Every row gives one point. A path goes straight from each point to the next, and from the last back to the first. The post is the endless flat space through its rows: a point in 2 columns, a line in 3, a plane in 4, and so on, so that a path can go around it. Count how often the path circles the post. Going back the other way cancels.

Post (1 x 2)
[[1.1 5.7]]
Path (25 x 2)
[[ -6.5  22.7]
 [-16.3  -3.9]
 [  1.5 -20.0]
 [  7.0  -1.1]
 [  9.4  18.1]
 [ -3.3  19.7]
 [-10.3   9.3]
 [ -6.6   2.7]
 [  3.6 -11.2]
 [  9.6  -2.4]
 [  4.6  12.0]
 [-10.5  23.6]
 [-12.4   2.3]
 [ -7.2 -20.9]
 [  3.5 -11.5]
 [ 19.5   1.8]
 [  5.8  25.4]
 [ -8.6  26.0]
 [ -7.1   0.3]
 [  2.0 -23.2]
 [ 17.0 -11.0]
 [  9.2   4.6]
 [ 16.7 -18.5]
 [ 23.0  -1.1]
 [ 12.5  29.0]]
Times around: 4

Post (2 x 3)
[[ 11.5  -4.5  -3.6]
 [-15.2  -6.3   1.7]]
Path (32 x 3)
[[ 21.1  -4.5   3.5]
 [  1.5 -12.3  14.1]
 [ 11.0   0.0   0.7]
 [ -3.7   8.3  -5.8]
 [-21.9   2.5 -18.8]
 [-35.2 -16.8   0.4]
 [ 13.4 -19.9   4.5]
 [-12.2  -8.4   6.8]
 [-15.7  -0.6   6.4]
 [-33.1   4.8  -5.1]
 [ -5.7  -1.7 -13.5]
 [ -9.7 -16.1   0.3]
 [  1.7 -22.2  12.8]
 [-19.3 -13.6   2.0]
 [-36.3  -9.5 -10.7]
 [-19.8  10.0 -17.4]
 [ -7.5  -0.1  -0.5]
 [ -5.4  -5.5   5.8]
 [ 13.7 -11.6   0.8]
 [-13.7 -10.7  -2.5]
 [-35.8  -4.7  -0.8]
 [ -7.9 -19.3  -4.2]
 [ 22.3 -22.3   3.3]
 [  8.0  -8.3   8.5]
 [ -1.4   9.2   1.6]
 [-35.4   2.5   0.7]
 [ 11.0  -1.8  12.8]
 [  6.3 -11.5   7.2]
 [-14.6 -21.8   7.4]
 [  8.1  -4.4  -7.9]
 [-24.5  11.0 -14.3]
 [-23.0   5.8   2.0]]
Times around: 0

Post (3 x 4)
[[  0.5  13.1   9.8  -7.6]
 [  3.4   1.2   3.2   0.2]
 [ -9.9 -22.1  -5.9  11.8]]
Path (31 x 4)
[[ 18.1  10.3  -5.3  -1.3]
 [-15.0 -22.7  -5.7   5.4]
 [-17.8 -24.1   0.1   8.0]
 [  2.1  22.6  23.3  -8.4]
 [  9.4 -10.8  -4.9  21.1]
 [  7.4   2.0  -1.1   2.9]
 [  1.7  12.4   0.1 -13.5]
 [  5.2  21.1   5.9 -11.7]
 [-18.4  13.0   5.4  -0.6]
 [ -3.2   5.0   8.6   4.9]
 [ -3.9  -3.6   8.2  -0.7]
 [ -7.8 -23.0  -3.3   3.9]
 [ 16.8  -5.3  -7.7  -0.7]
 [ -1.5 -13.1  -9.2  12.1]
 [ -1.4  -2.0  -2.6  16.8]
 [ -2.7 -26.7  -7.0  19.1]
 [  4.1 -14.0   0.8   4.8]
 [  4.1  -2.1   1.5  -3.1]
 [ -2.8   1.0  -0.4  -4.1]
 [-14.0  32.2  14.3 -10.7]
 [ 26.5  28.4  11.8  -1.6]
 [-18.0   3.1  13.6  -6.5]
 [ -7.0  10.9  14.8 -11.1]
 [-22.1  12.8  21.6  -8.1]
 [  2.4  26.9  15.6  -9.7]
 [-19.3 -17.6 -13.9  10.1]
 [ -8.1   8.3   6.4 -19.2]
 [-13.2 -31.8  -0.6   2.3]
 [-13.2 -56.3 -10.9  30.1]
 [ -6.5   9.1  11.5  -0.5]
 [-20.4   2.4   3.4   0.0]]
Times around: 0

Post (7 x 8)
[[  2.8 -11.7 -14.1  -5.6   1.5  -9.1  16.5  25.0]
 [ 24.8  16.0   0.4  -3.6  -3.6  -7.1   0.9  -1.2]
 [ 10.7 -22.5  12.6  -6.0  -7.5  13.9   0.8   4.5]
 [  4.9  -1.0  -5.6  -2.7 -30.6   6.4  -2.6 -10.4]
 [  2.5   3.3  -2.2   9.8   4.6  17.3   2.6  10.5]
 [  6.5  15.6 -11.7 -14.0  19.2 -12.6  -0.9   9.7]
 [  1.9  -5.0 -10.0  12.6  15.3  10.8   6.3   8.5]]
Path (26 x 8)
[[ 15.0 -35.3   1.8  13.8  -0.2   8.9   9.4  10.6]
 [ 10.5  10.4 -15.6  -0.6   8.2  -3.4  -2.9   2.6]
 [ 21.0   0.7  15.5 -14.1  -2.8  13.1  -6.6  20.9]
 [-14.3  11.0 -20.5  -7.6   0.7  28.0  -6.1  24.8]
 [ 16.1  -4.8  -0.5   1.0  -2.7  12.7  19.9  12.9]
 [ 19.5 -26.9   0.0  -0.8 -18.2   1.4  26.4   9.5]
 [ 20.5  12.4  -3.0  -6.0   5.2   8.7  10.9   9.5]
 [ -0.2  -0.6  11.0 -31.0  17.4  -0.4   0.3  -7.2]
 [  2.4  12.9  12.4   2.2   7.8   7.9   2.0  12.5]
 [-20.8   3.0 -27.6 -16.7  18.3 -14.8  -1.7  19.7]
 [ 15.4  -0.1  -7.7  -5.4  36.0   4.4   2.9  34.3]
 [ 36.8 -17.7   7.0   0.5   4.2   3.2  22.0  22.8]
 [-25.0   8.0 -19.1 -14.8  14.1  -3.9  12.2  15.0]
 [  2.3  -2.8   1.0  -4.8   6.1   1.7   8.9  20.8]
 [ -8.2  13.6  -1.4 -13.7  26.2   7.4  -2.4  -0.1]
 [ 18.1 -17.2   1.0  12.4  12.6  23.7  20.5  17.1]
 [ 18.2  12.3 -17.6  -1.0  -3.0   3.5   2.6   5.8]
 [  3.7  21.6 -24.4  22.9  17.9  18.2  17.9   9.5]
 [  2.9  10.8  13.3  -8.2   9.0   1.4   4.5   8.8]
 [ -9.9   0.6  -1.9 -17.7   7.9 -12.5  -8.7  11.7]
 [ -9.3 -22.1  -9.4  -0.6 -10.1  -2.3   5.5 -12.9]
 [-22.5  -0.8  -9.7 -22.0  11.7  -9.1 -12.9  33.9]
 [-12.4  -3.0 -28.8 -10.7  -2.2 -18.8  -0.1   4.0]
 [ 30.1  -8.6   2.5  19.3   9.1  -1.6  16.8 -10.4]
 [ -7.3  23.4 -22.3   0.5  -7.6  -2.0   5.5   1.4]
 [ -7.1   3.5  -9.1  12.9 -15.6   8.9  -1.0 -12.7]]
Times around: 2
